Every row gives one point. Any point is a mix of the corners, with weights that add up to 1. It lies inside the corners' shape when no weight is negative. Say inside or outside, and name the corners with a negative weight.

Corners:
(1): [-6.7  3.5]
(2): [ 1.0 -4.4]
(3): [2.1 3.6]
Points:
[ 0.9 -2.9] -> inside
[-1.0 -1.2] -> inside
[-0.4 -0.9] -> inside
[-5.2  3.1] -> inside

Corners:
(1): [-4.1 -6.2  5.3 -0.2]
(2): [ 2.4  4.2 -1.4  3.8]
(3): [-2.9 -6.3 -0.4  0.9]
(4): [ 9.4  2.7  0.0 -0.1]
(5): [-0.5  2.6 -1.6 -1.2]
Points:
[-0.2 -3.5  2.4 -1.3] -> outside (2)
[ 3.8  3.7 -0.5  1.3] -> outside (3)
[0.9 2.1 1.6 0.9] -> outside (3)
[-0.5 -4.5  3.2  1.2] -> outside (5)
[ 7.4  4.1 -2.3  0.6] -> outside (1)
[ 2.0 -0.3 -0.5  0.4] -> inside

Corners:
(1): [ 1.4 -2.9 -6.8  3.0  2.7 -0.6  1.7 -2.8]
(2): [ 5.4 -2.7 19.0 -1.3 -1.0  1.5  0.9 -5.2]
(3): [ 6.0  1.2  2.1  4.6 -0.2 -2.5  3.2  0.6]
(4): [-2.4 -0.9 -0.1  4.6 -2.2  6.7  2.5  0.2]
(5): [-2.7 -0.9 -6.8  1.9 -4.7  0.9 -3.9  0.3]
(6): [ 0.1  0.0 -5.2 -7.2 -0.3 -2.4  2.3 -2.4]
(7): [ 1.1  3.4 -7.7  2.2  2.1  2.3 -2.7 -2.9]
(8): [-2.4  2.1  8.3  2.4 -1.5 -1.9  1.7 -2.3]
(9): [-1.7 -0.4 -3.9  0.1  2.6 -1.1 -1.2  1.5]
Points:
[ 0.8 -0.1  1.4  1.4 -0.5  0.3  0.8 -2.6] -> outside (9)
[ 1.3  0.7 -1.4  0.9  0.0  1.4 -1.2 -1.2] -> outside (1, 8)
[-1.3  0.2 -2.2  0.4  0.1  0.7 -0.5 -2.4] -> outside (3)
[ 2.6 -0.8  6.5  0.3  0.0  1.2  0.2 -3.2] -> inside
[ 1.0 -1.4  0.1  3.3 -0.7 -0.3  0.8 -1.1] -> outside (6, 7)
[-0.1 -0.5  1.3  2.3 -0.2  2.9  1.7 -0.8] -> outside (5)
